Each row is a point. Each copy is the shape, with its points in the same order, stretched, turned, moved and blurred by noise. Say if it was mirrored as well.

Shape (7 x 2):
[[-39  -6]
 [ 11  -8]
 [ -1   5]
 [ 20  53]
 [ 11 -44]
 [ 15  -7]
 [-38  29]]
Copy 1, 7 rows:
[[-41 -40]
 [ -3 -14]
 [-21 -10]
 [-32  42]
 [ 19 -43]
 [  7  -4]
 [-63 -10]]
Copy 1 is: only turned
Copy 2:
[[-37   5]
 [  7  -6]
 [ -2   7]
 [ 23  45]
 [  2 -37]
 [ 10  -6]
 [-30  36]]
Copy 2 is: only turned
Copy 3, 7 rows:
[[-25  33]
 [ 24   4]
 [  7   1]
 [  7 -52]
 [ 38  34]
 [ 28   2]
 [-40   2]]
Copy 3 is: mirrored
Copy 4, 7 rows:
[[ -9  38]
 [ 13  -4]
 [  1   5]
 [-30 -37]
 [ 41   9]
 [ 12  -4]
 [-39  21]]
Copy 4 is: mirrored

Shape, 10 rows:
[[-20  -8 -46 -22]
 [-17  -6  21 -34]
 [-45 -27 -24 -28]
 [-17  13 -51   3]
 [ 27  -8  -2  29]
 [-19  -9 -18  -6]
 [  5  10 -83 -20]
 [-15   5   7   6]
 [ 33  48  13  18]
 [ 23  18  13   6]]
Copy 1 (10 x 4):
[[-26 -14 -21 -36]
 [  8 -49  25 -22]
 [-38 -50  12 -24]
 [-26  22 -19 -36]
 [  5  15 -27  21]
 [-25 -11   3 -18]
 [-26  19 -64 -43]
 [ -4   6  13  -7]
 [ 48  39 -12 -15]
 [ 27  16 -13  -9]]
Copy 1 is: only turned
Copy 2:
[[-56   9  -9   4]
 [-23  19  25 -25]
 [-61  -1  24  -5]
 [-33  11 -21  32]
 [ 21 -19 -25  -6]
 [-30  -1   2   5]
 [-58  19 -49  14]
 [  0   6   9  11]
 [ 45  35 -30  12]
 [ 21  17 -18  -7]]
Copy 2 is: only turned

Shape, 12 rows:
[[ 25   8  25  32  -9 -10   3 -18]
 [-13  20  32  12   6  22  18  -5]
 [ 22 -19   6  12  22   7  25  30]
 [-56  -8 -40  -1  34  24   2 -18]
 [-32  21  28 -14  29 -23  -2 -38]
 [-29 -26   1  -2 -38 -15 -30  -3]
 [-22  -6  23  -1 -38 -21 -25 -33]
 [ -8  33 -38 -27  21 -41  -9  28]
 [-47  29 -41 -22 -35  26  29  26]
 [ 12  36  27 -30 -38 -40  34 -33]
 [ 30  49 -25 -51 -13  14  31  13]
 [ 23   4  11  22  13   1  28 -19]]
Copy 1:
[[ 39  25 -34  19  -3   3   2 -15]
 [  3  32  21  24   8  11   3 -15]
 [-26  21 -22   4 -12 -27  22 -38]
 [-56 -27  18 -20  48  34  16   1]
 [ 28  -3  23  13  64  -2  -2  17]
 [  6 -33  -3 -19 -31  11 -14   1]
 [ 37 -16  13 -10 -12   3 -16  18]
 [-27  38 -28 -30  23 -33 -15  31]
 [-36  23  31 -35 -30  39  34  35]
 [ 69  28  -5  -3  -3 -22  33  45]
 [  6  77  14 -66  -2 -17  36  13]
 [ 21  20 -19   6  14   5  23 -24]]
Copy 1 is: mirrored
Copy 2:
[[  5 -18 -11 -11 -29 -17 -22  -3]
 [-18  18  25 -17 -30  15  -6  18]
 [  9  -6   0 -10 -22 -23  30  48]
 [-70  17 -12 -13  17  13  35  21]
 [-23   5  37 -28  22  -8  -1 -14]
 [-36 -46   4  22  18  -3 -26  28]
 [-29 -45  14   6  11  -5 -36  -6]
 [  4  23  -4  20  59 -19  10  24]
 [-42  40  11  57   3  41   9  36]
 [ 19  -9  32  29   0   1 -15 -34]
 [ 31  38  12  28  -1  49  13  19]
 [  3   6  -9 -17 -26  -9  15  -2]]
Copy 2 is: mirrored
Copy 3, 12 rows:
[[ 31   3   5  18 -11 -20  11 -19]
 [ 10  20  19  19  -4   2  32  13]
 [ 28   8 -40   2 -13 -17  27  24]
 [-60   8 -26  19  56  -8  38  19]
 [-13   9  42 -20  35 -29  25  -8]
 [-37 -55  10  -1  -8 -11  -5  -9]
 [-17 -47  40   4   0 -13   1 -24]
 [-39  35 -24 -46  -4 -36   4  -5]
 [-74  27 -17   0 -29  23  50   7]
 [ 11   9  51 -34 -27 -23  46 -58]
 [ -2  56 -21 -42 -29  22  43 -33]
 [ 30  18 -10  15   7 -18  35 -16]]
Copy 3 is: only turned
